Rows are points. The window is the flat piece filled in between its corners: a triangle in 3 columns, a solid with four corners in 4, and so on. A path goes straight from each point to the next, and from the last back to the first. List the points from which the path goes on through the window.
In the rows, 128 means zero.

Window (4 x 4):
[[168  68 184 136]
 [114 134 175 121]
 [106 113 129 121]
 [120 140 103 131]]
Path:
(1): [110 131 166 137]
(2): [ 93 122 165 159]
(3): [130 118 158  89]
(4): [168  72 199 114]
(5): [147  61 210 174]
(6): [101 119 143 154]
(7): [119 115 134  87]
(8): [132 136 163  83]
Through the window after points: 6, 8

Window (6 x 6):
[[119 114 164  87 127 123]
 [ 85 166 136  70 177 144]
 [164 144 173 133 135 127]
 [106  39  48 192 143  92]
 [139 133 120  58 162 142]
 [157  96 188 120 169 138]]
Path:
(1): [107 141 135  89 170 111]
(2): [ 99 136 122 113 144 191]
(3): [113 121 144  98 136 154]
(4): [113 127 150  83 160  78]
(5): [135 107 157  89 178  85]
(6): [118 100 140 101 129 195]
(7): [107 105 104 122 132 192]
(8): [141 111 117  86 177  64]
(9): [105 137 148 102 189  82]
(10): [ 90 133 151 124 143 193]
(11): [146 108 150 127 136 155]
(12): [165 111 159 119 164  87]
(13): [102 146 142  77 168 117]
(14): [ 98 142 144  94 143 190]
(15): [143 109 141 114 155 153]
(16): [148 114 151 111 188  77]
Through the window after points: 1, 3, 7, 13

Window (8 x 8):
[[157 164  74 138  67 138 123 138]
 [133 134 192  97 139 135 102 143]
 [187 157  80 146 140 163 125 136]
 [112 175  88 160 103 116  33 141]
 [ 84 146  98  58 171  50  61 141]
 [115  93 181 165 155 135 121 153]
 [126  99 117 123 144 177 103 147]
 [113  56 189 128 160  86  35 137]]
Path:
(1): [100 107 139 116 147 114  66 109]
(2): [112 109 144 119 138 104  60 189]
(3): [133  97 161 137 148 120  81 203]
(4): [114  98 161 137 149 121  90 121]
(5): [119 141 120 126 139 121  77 105]
(6): [130 137 113 127 134 113  73 181]
(7): [142 141 116  99 130 104  73 202]
(8): [120 149 118  99 125 112  80 111]
(9): [120 149 125 152 111 110  89  84]
(10): [142 142 124 140 122 114  81 218]
(11): [137 137 128 126 119 125  83 177]
(12): [120 145 128 133 124 130  89 118]
Through the window after points: 3, 5, 11

Window:
[[144 100  97 160 123 109 122 120 169 126 133]
 [140  71 185 140  79 186 187 133 165 102  95]
 [113 186 131 116 100 137 104 156  99  99 156]
 [ 27 176 108 187 161 144  94 157 140 102 129]
 [124 172 137 179 126 166  77  65 182  84 128]
 [112 118 145 179  93  97  88 127  91 206 131]
 [124 148 142  90 192 153 188 133 155 139  98]
 [169 143 217  86 161 147 107 127 171  78 110]
 [152 107 108 137 206 188 128 164 125 166 102]
 [124  48 126 142 194 183 168 118 105  98  94]
 [ 79 107  91  95  87 183  62  98 166  51 154]]
Path:
(1): [140  91 166 132 146 168 149 123 143 132 188]
(2): [149 119 118 121 117 155 118 128 134 103  26]
(3): [108 151  95 135 149 138  78 135 137  98  57]
(4): [ 93 144 134 155 173 162 111 123 144 129 184]
(5): [102 115 137 139 140 156 140 148 132 122 144]
(6): [104 118 117 128 121 138 122 151 137 114  56]
(7): [113 155 105 140 133 137  92 131 144  85  42]
(8): [ 83 140 142 164 158 156 135 124 156 133 194]
(9): [127 130 180 139 138 159 132 143 147 106 197]
(10): [128 159 138 104 124 140 102 131 133  93  59]
(11): [118 122 135 163 106 118  98 127 109 161 103]
(12): [110 112 169 164 137 134 114 115 126 182 205]
(13): [113 108 144 151 155 144 128 118 153 137 190]
(14): [125 117 117 150 131 136 118 129 138 113  96]
(15): [147 112 103 111 150 151 128 139 137 129  33]
(16): [149 116 158 128 186 178 157 129 147 148 177]
Through the window after points: 7, 9, 11, 13

Window:
[[201  83 142  76 185 100 229 123  72  71  90 134]
 [ 75 106  92  79 157 111 141 104 154 157 146 142]
 [126 128  83 172 104 115 184 120 120 139 121 140]
 [164  95 152 146 145  42 166 137 168 183 104 130]
 [127  99 140 171 104  88 109 139 161 115  99 141]
 [158 188 100 152  90 147 115 149 164 136 138 150]
 [174 143 200 103 134 132 188  66  67 102 104 115]
 [177 106 148 108 180  73 203  83  99  71 156 104]
 [110  55  85  91 194 128 100  91  94 190 182 117]
 [191 134  98  72 118  65 180  66  53  92 115 156]
 [ 90 150 120 163 128  70 108 182 132 172 130 139]
 [138 130 146 143  48 115 152 179 152 133 141 113]]
Path:
(1): [146 121 150 158 119 115 146 120 133 140 177 216]
(2): [138 133 112 133 110  88 146 126 134 142 114 100]
(3): [153 130 119 124 129  93 140 126 136 123  94  64]
(4): [139 108 167 120 115  85 144 138 121 145 162 207]
(5): [149 112 135 130 135 112 152 109 114 136 152 172]
(6): [136 129 115 104 131 120 128 118 119 135 111  59]
(7): [143 135  85 121 155  86 140 150 140 141  78  57]
(8): [134 115 104 137 114  89 153 127 133 133 162 182]
(9): [141 113 146 116 143  95 150 134 118 125 145 156]
(10): [157 119 112 106 153  87 135 127 111 137  83  60]
(11): [142 122  95 125 134  83 143 130 131 130 108  57]
(12): [152 110 125 130 134  85 166 140 130 120 162 197]
Through the window after points: 5

Window, 14 rows:
[[122 120 165 161 113 112 111 147 119 124 101 131  97 122]
 [132 137 160 148 152 127 118 102 164 122  91 141 139 115]
 [127 173 120 139 138 159  39  94 129 129  89  77 124 121]
 [137 162 124 164 136 163 115 108 150 144 249 121 144 112]
 [112 157 137 127 143  89 116 145 134 112 145 131 114 119]
 [111 141 137 113 122 131 148 149 135 136 128  57 115 132]
 [139  81 145 102 163 119 115 149 126 156 140 134 178 129]
 [112 114 111 115 122 117 135  81 116 145 110  95 140 126]
 [ 97 143 157 140  33 117  89 158 129 100 105 136 126 120]
 [138 143 130 113  98 119 136 151 115 110 106 150 109 110]
 [115 131 111 151 150 137 135 138 106  72 169 117 137 117]
 [134 148  49 151 138 109 131 131 142 146 132 153 161 117]
 [143 131 154 115  94 109 119 132  96 146 117  62 168 139]
 [ 98 170 151 145 154 136 122 142 123 136 119 147 123 111]]
Path:
(1): [127 137 139 131 137 128 115 126 132 128 126 125 138 145]
(2): [122 132 138 133 130 117 124 133 138 137 130 107 138  81]
(3): [114 136 124 131 117 118 120 146 123 122 137 108 130 101]
(4): [121 145 129 129 122 125 121 136 115 119 135 119 126 155]
(5): [119 133 120 124 128 125 130 118 126 137 124 108 134 146]
(6): [120 125 123 128 123 113 125 125 130 134 122  92 144  64]
(7): [123 129 116 136 133 108 117 125 127 134 122 117 139  59]
(8): [125 135 132 136 127 126 118 129 121 131 131 133 144 154]
(9): [131 149 131 137 123 142 123 129 131 127 157 135 124 164]
(10): [130 144 133 139 120 129 120 129 133 127 151 122 134  89]
(11): [125 129 134 138 120 119 114 134 130 135 114 109 143  84]
(12): [126 145 131 130 116 135 120 125 123 120 125 128 132 177]
(13): [119 140 132 134 125 123 129 135 127 127 133 124 129 140]
(14): [115 130 130 132 126 119 138 144 128 127 134 104 145  63]
(15): [126 135 141 132 126 115 116 138 141 136 115 117 133  64]
(16): [124 149 129 131 119 128 119 121 122 131 127 141 125 179]
Through the window after points: 1, 5, 9

Window:
[[156 131 148 167 154 100 185 171 103  60 162 106  83 112]
 [ 87 170 149 100  92 156 110 112 179  56  78 113 146 173]
 [134 148 152 146 146 136 107  91 138  61 153 171 178 119]
 [ 97 152  38 112  96  99  81 129 179  48 111 138 159 198]
 [117 138  75 157  50 116  97  90 121  83  86 116 117 122]
 [139 134 127 110  89  56  86  98 193  90  66 147 147 173]
 [112  73  84  91  65 149  98 111 212  76  92 161 142 159]
 [135 103 156 110 224 139 102 112  70 145 143  61 131 101]
 [191 145 139 158 179 160 126 169 114 145 122  77 171  95]
 [ 98 159 120 160 156 120 129 163 119 169 137 139  91  97]
 [196 179 161 133 155 137 110 150 108 117 216  91  70  93]
 [ 99 110 133 141  47 111  58 159 143  64 110 155 150 197]
 [158 149 142  64 155 132 150 146  57 151 139 113 164  88]
 [141 144 160 161 147 112 173 133 106 161 220  56 140 101]]
Path:
(1): [119 137 127 108 120 118  81 139 144  91 121 110 160 102]
(2): [126 142 117 135 126 135 113 111 141 129 123 130 137 161]
(3): [170 116 138 175 121 138 133 111  94 107 109 133 128 201]
(4): [100 143 103 119  95 109  88 125 141  82 126 107 127  85]
(5): [107 126 118  93 125  72  88 162 156  62 123 109 150  88]
(6): [135 133 125 130 118 144 107 118 132  94 109 140 132 159]
(7): [156 137 132 145 131 151 154 112 100 155 150 108 123 151]
(8): [120 136 140 127 135  95 132 156 138  94 168  94 143  90]
(9): [116 132 155 130 127  97  89 173 143  65 137 114 153  75]
(10): [131 134 122 148 101 134 121 113 123 101 133 148 128 190]
(11): [137 152 127 126  98 138 110 123 124 106 125 153 132 208]
(12): [100 118 144 131 116 108  85 158 158  55 119  81 141  77]
Through the window after points: 3, 7, 9, 11

Window (14 x 14):
[[107 122 162 190 112  93 167 135 160 219  39  95 130 126]
 [168 141 195 198 138  81 154 135  98 180 184  84 162  99]
 [105  65  85 163 141  93 123  86 189 136  94 100  80 149]
 [164 125  95 136 202 191 126 121 167 200 154 152 164 121]
 [ 34  74 163 126 121 112 170 142 137  69 130 164 106  75]
 [ 36  91  65 121 146 185  97 164 103 137 134  98 145  69]
 [141  68 110 222  91  57 137 102 100 212 162 113 211 134]
 [145  96 144 115 120  78 120 124  67 132 182 139 133 152]
 [112  76 167 108 155 214 121  95 138 113 160 128  94 126]
 [119 124 152 184 133 143 118 107 136 199 160 141  76 109]
 [ 83 132 167 118  98  92 127  54  95 103 163 124 147  98]
 [ 65 107  68 158 162 163 179  76  72 190 124  97 153  72]
 [160 163 128 144 119 161 122  94  74  50  89 135 138 129]
 [150 168 109 126  72 195 152 166 153 125 105  88  75 122]]
Path:
(1): [ 80 155 132 197 132 120 150 134 106 167 140 115 145 174]
(2): [ 83 140 141 148 136 134 144  84 131 136 150 124 136 155]
(3): [154  79 138 111 116 133 111 108  91 143 145 124 134  22]
(4): [160  96 113 115 119 124 123 110 123 154 118 115 128  55]
(5): [ 71 128 142 174 141 130 166 130 107 114 159 108 173 194]
(6): [ 61 152 136 184 146 113 154 116 130 159 156 103 137 170]
(7): [140 112 131 156 121 100 136 122 105 155 133 117 151  73]
(8): [140  92 132 125 131 150 133 113 129 141 125 118 111  91]
(9): [ 93 116 133 149 133 164 136 112 144 134 141 116 111 150]
(10): [ 80 121 124 165 149 134 147 117 112 131 177 115 138 195]
(11): [139 102 131 141 114 111 123 129 100 159 144 119 138  92]
(12): [139  99 135 145 138 126 131 105 122 171 135 136 134  89]
(13): [ 43 136 129 182 175 151 150 115 134 121 153 118 151 172]
(14): [ 90 144 123 172 128 119 154 126 125 138 138 117 144 160]
(15): [145 100 126 131  99 122 121 119 104 146 124 116 111  62]
(16): [137 104 133 136 111 125 138 121 135 150 116 110 112  77]
Through the window after points: 2, 8, 10

Window:
[[ 71  65 156 131 101 115 102  98  73 119 140 136 191 142]
 [113 114  79 155 149 138 109 158 136  90 184 148 134 137]
 [ 70 214 163 117 141  72  96 137 126 223  73 118  95 147]
 [111 178 216 155 125 129 131 158 164 237  89 123  95 136]
 [118 208 211 168 123  57 102 170 152 153  95 150 102 146]
 [138 106 140  86 108 132  63 191 171  79 172  96  89 153]
 [108 103 186  83 137 118 181  51  40 110  51 152 155  98]
 [120 117 100 130  47 134 102 109 154  91 151 130 126 128]
 [105  97 103 100  86  87 127 208 171 121 161 154 126 150]
 [ 84  37 132 139 118  89 139  58  79  92 160 153  95 111]
 [ 85  75 153 151 138  85 171  57  95 115  59  89 155 138]
 [121  86 100 147  76 136  84 200 107  93 124 131  88 139]
 [149  95 151 133 119  70 169  65  34 139 125 101 149 115]
 [145  41 139 128 142  82 120  28  74 137  71 156 166 112]]
Path:
(1): [120 122 139 132  90 122 117 116 133 117 137 146 115 163]
(2): [ 95  94 109 130  84 111  97 131 130 125 125  82 157  42]
(3): [ 89 119 129 145 124  98 114 161 113 136 104 101 127  46]
(4): [128 125 139 129 119 112 129 123 131 126 134 139 113 159]
(5): [121 104 125 129 102 110 114 132 127 126 135 139 111 190]
(6): [102 101 134 126 110  85 107 133 140 115 130 124 148  34]
(7): [ 98 106 162 129 113  78 106 120 121 125 107 121 133  92]
(8): [111 103 157 126  98 103 129 104 102 131 109 130 127 163]
(9): [126 103 139 122 106 113 126 125 104 109 121 141 107 182]
(10): [ 87  89 110 151 114 103 113 152 113 122 128 120 147  37]
(11): [106 121 161 136 130  92 111 124 121 138 109 108 152  81]
(12): [107 130 165 125 129  95 136  96 110 142 115 148 123 176]
(13): [108 125 148 119 105 110 146 114 108 128 119 127 103 197]
(14): [ 84 111 144 136 127  97 106 143 129 119 130 119 127  74]
(15): [ 86  83 128 131 125 102 108 118 102 113 120 117 147  48]
(16): [121  99 143 130 103  95 131  90  97 110 122 151 122 177]
Through the window after points: 1, 9

Window (14 x 14):
[[121  98 109  55 128  98 124  81  37 187  75 176  62 114]
 [121  84 151  55 178 127 150 158 198  86 163 147 116 108]
 [113 187 154  96 151  76 154 134 131  93 169  98 198 105]
 [130  76 171 121 183 116 172 123  99 113 165 149 147 157]
 [123 154 125 120 107  83 102 143 126 155 175 180 120 142]
 [180  90 118  52 137  64 170 169  86 229  84 169  75  46]
 [122 124 195  92 122 125  64 139 148 135 108  94 108 123]
 [ 99 125 162 125 109  79 128  89 119 108 178  56 120 110]
 [166  58 189 120  76 145  85  66 196  58 122 131 156 157]
 [207 107 156  84 156 183 118 102 133  78 142 141  72 153]
 [103 135 108 123 123 108  85 127 126 133 162  49 181 102]
 [ 82 127 137 168  85 112 156 118 153 113  93  57 158 102]
 [182 128 158  99 162 158 107  35 160 155 141 146  96 162]
 [163  87 156 110 200  97  93 130 192  50 126 118 104 137]]
Path:
(1): [135 122 137  79 114 102 138 113 120 141 135 111 136 173]
(2): [118 129 158 127 129 129 128 110 125 128 150 137 125  39]
(3): [124 105 158 117 142 119 117 101 117 115 139 108 124  86]
(4): [124 109 145  91 122  92 146 107 136 122 137  78 122 146]
(5): [154 100 125  79 147 101 134 117 122 122 114 128 111 163]
(6): [133 104 156 103 153 122 116 101 115 121 134 142 103 108]
(7): [142 114 159 109 127 131  95 106 137 121 130 132 111  99]
(8): [142 114 149  81 114  93 117 127 162 132 125 111 125 156]
(9): [144 125 129  57 134  85 148 151 152 146 145 104 116 182]
(10): [114 123 163 135 147 116 107 108 108 118 144 112 121  80]
(11): [124 120 169 131 152 162 106  69 131 124 154 177 128  61]
(12): [163 105 149  76 135 100 129 132 157 121 126  91 107 198]
Through the window after points: 5, 11

Window:
[[139 113 101  85  94 202 128  82 117  85 108 210  71 114]
 [164  74 104 122 134 171 112 153  87 132 143 200 109 103]
 [149 152  50 105 157 160 139 112 123 127  83  95 163 122]
 [215 153 165 205 115  44 146  56  86 159 143 138 134 153]
 [ 70  97  58  90 155 115 167 111  94  79  97  84 132  99]
 [122  81  58  49 151 120  97  83 138 116 125  83 131 137]
 [120 103 118  90 128 177  91 140 122  43 109 187 152 143]
 [165 118 118 106 112 165 100 165 117  74 104 143  51 129]
 [159 127 129 246 103  56 131  85 158 191 113 153 121 158]
 [ 86 151  50  94 198 103  74  83 100 109  94 103 124  90]
 [125 112 172  58 100 189 110 150 128 117  99 178 110  82]
 [154 184 143 199  87  81 144 112 113 189 194 168 110 186]
 [110 106 111 129 159 196 106  92 125  89 142  94 122  99]
 [190 154 141 177 147  73 166 106 174 140 170 183 106 128]]
Path:
(1): [124 127 112 113  94 137 117 121 124 104 125 140 128  97]
(2): [144 138 102 124 112 124 119 130 120 103 130 116 130  97]
(3): [129 113 114 131 164 129 121 101 112 131 114 143 115 142]
(4): [150 120 130 125 154 150 142 111 111 128 119 163  90 157]
(5): [153 139  98 140  70 128  87 108 136 118 143 162 144  87]
(6): [125 123  72 102 116 125  85 100 123 108 143 115 136  78]
(7): [126 124 105 105 174 122 120 101 117 118  99 139 113 143]
(8): [115 142 122 122 177 132 159  96 107 149  98 138 119 181]
(9): [134 106  56 130  74 105 115 129 121  80 149 107 132  52]
(10): [151 135 111 133  81 121 118 139 131 120 154 147 127 101]
(11): [133 135 143 122 180 166 135  92 100 149  89 158  87 183]
(12): [129 106 132  88 163 145 134 117 115 141 109 150 102 141]
Through the window after points: 6, 8, 10, 12

Window:
[[ 64 180 107 157 143 186  90 122  80 171 157  98 128 140]
 [ 86  77 144 166 123 131  88 139 166  88 213 160 143 127]
 [131 137  82  73 138  87  71 143 115 135 101 160 154 131]
 [ 83 179 125  58 108 158  99 172  92 126 140 133 110 152]
 [ 87 154 101 143 137 114 134 103 160  86 150  78  62  47]
 [127 138 154 126 132 149 165 168 109 192 170  84 173 193]
 [ 86  95  72 162 150 205 191 103  95 186 143 143 189 100]
 [ 79 114 139  79 151 171 100 136 175 127 117  50 123  95]
 [170 109  63 141 193 150 115 108 116 123 152 139 132 188]
 [143  98 114  85  35 121 114 143  89 145 132 120 101 151]
 [144 124 208  80 135 118 150  92 117 145  74 145 161 135]
 [ 81 159 136  79  29 132 113 113 153 144 154 137 142 145]
 [111 127 198 167 101  78 137 160 228 106 105 156  96 154]
 [ 37 156 122 142 104 118 168  81  67  99  80 133 158 122]]
Path:
(1): [ 57 116 137  95 124 120 137 127 129 141 141 144  84 151]
(2): [ 82  89 131 110 147 132 143 126 136 162 171 149 122 140]
(3): [123 155 126 136 105 141 109 132 127 122 111  86 144 136]
(4): [144 135 112 159 121 145  99 133 131 115 140 115 138 108]
(5): [ 48 103 133  99 143 108 156  97 155 139 158 145 117 162]
(6): [ 87 105  90  88 113 128 120  95 137 190 136 154  96 151]
(7): [140 145 145 146 126 139 114 151 119  86 137  90 177 129]
(8): [123 154 123 121 101 137 105 135 117 109 115 127 147 122]
Through the window after points: none
